Rows are points. The window is the flat piece filled in between its corners: a triangle in 3 columns, a solid with four corners in 4, and so on. A path goes straight from each point to the next, and from the last back to the first. After which points does the path pass through the window?

Window:
[[ 10 -35 -60 -13]
 [ 10  15  11  33]
 [  4  26  38 -22]
 [-17  -2  26  43]]
Path:
(1): [-42  22   1  35]
(2): [ 28 -43  -6   8]
(3): [17  2 45 -1]
(4): [ 0 23  7 -1]
(5): [-38  14  -6  21]
(6): [  6 -17  20  34]
(7): [ 40 -10  19 -23]
(8): [-42  34   3  -1]
(9): [-4 15  1 20]
(10): [  6 -21  32  -7]
(11): [ 18 -26  29  45]
(12): [-20  36   2  18]
Through the window after points: 1, 3, 5, 7, 9, 11

Window, 6 rows:
[[  7 -13  10  11 -12 -19]
 [  4  -4  60 -35  18  -2]
 [ -6  18  -6   8   0 -12]
 [  0  -9  10  -8 -34  -2]
 [  8  -3 -12  21 -23  12]
 [ 13 -13 -21  -3  -2 -19]]
Path:
(1): [-17 -20  -6  16 -15  -4]
(2): [-12  -9   5   3 -11  -1]
(3): [ 25  16  24   9  -8 -16]
(4): [ 26   2   4  -4 -14   0]
(5): [-15 -35  19 -10   2 -25]
(6): [ -4 -12  31  -3  -6  -2]
(7): [ 22  12  22 -18  -9  -9]
(8): [ 11   9  23  -5 -14 -14]
(9): [ -2 -16  15 -17   0 -12]
(10): [-19 -19 -10  21 -17 -16]
(11): [ 40   0  -9   7 -14 -16]
(12): [ 27   9  -5  -2 -13 -23]
Through the window after points: none

Window, 8 rows:
[[-33  -3  24 -28  29  29 -19  -5]
 [ -8  -7  17 -29  -2  23  -1  -8]
 [ 16 -29 -33  45   5 -20   9  -8]
 [  7   7 -31  34  36  25  52  16]
 [ 12  27  11  19  37  30  15 -26]
 [-15  11  -1   5 -12   9 -20  -5]
 [  5   7  21  29   9  12  10  27]
 [-11  21  13  -4   2 -34  27  60]]
Path:
(1): [  8  18  22  -8  25 -10 -15  40]
(2): [  9   5 -20  24  21   2   8  29]
(3): [ -6   1  31  17 -11  12  54 -14]
(4): [-18   3  13  11   7  14  17 -26]
(5): [ 4  4  1  3 25 14 -1 36]
(6): [ 37  27 -11   6  31  34  -3   7]
(7): [-10  -1  11  11   8   0  16   2]
(8): [-11  -9  32  14  -4  11  29   0]
(9): [ 19  19 -20   7  29  15 -25  21]
(10): [ 20   6 -10   2  29  28  10   4]
(11): [-16  -3  -4  43  16  21  29 -11]
(12): [-28  22  26  15   1  22 -11 -39]
(13): [ 24   4 -21   4  23  10  11  25]
(14): [ 10   2 -33  21  22  -4   9  12]
(15): [ 3 -9 -3 34 13  9 38  2]
(16): [-16  14   1  13   6  18  31   1]
Through the window after points: 4, 6, 8, 12, 14

Window, 8 rows:
[[  3   4  -9  36 -15  13  20  53]
 [ 31 -32 -30   5  -2  20 -27  18]
 [  9  31   4  -2   7  36   6 -38]
 [  6 -31  11  16  44   3  18  -7]
 [ 12  11  26  -3 -16 -27 -10  23]
 [-11   3  -6  20 -30  -6  40  -2]
 [  4  -8 -16 -28  39  -4  20 -30]
 [-10 -28 -31 -10  -7 -14 -50  23]]
Path:
(1): [ 12 -11 -22  60  12 -11 -10  -3]
(2): [  6  -8  -5 -44 -14  22  20   5]
(3): [-13 -17  37 -10   2  10  24   8]
(4): [ 11  12 -21   7 -13 -12 -20   4]
(5): [  4   9 -10  34   5 -15  10   2]
(6): [ -5  -6   2 -11 -32   6  28   1]
(7): [  4 -12  -9  -5  -4  13  -7  21]
(8): [ 32 -15 -21  21   1   2 -12   8]
(9): [  3  -3 -23  49   6 -18 -10  11]
(10): [  6 -31  -1 -52  16  24   4   6]
(11): [ 8  3  7 -6  1 19  0 11]
(12): [  8  28  -9  30  -9  -7   8 -22]
(13): [ 24  -7 -19  59   1 -11   0  11]
(14): [ -1  -3   8 -14  13  25  30   1]
(15): [ -7   7  31 -13 -15  20  19  22]
(16): [  9 -11 -37  27   0  -8  14   4]
Through the window after points: 1, 3, 5, 7, 9, 11, 15
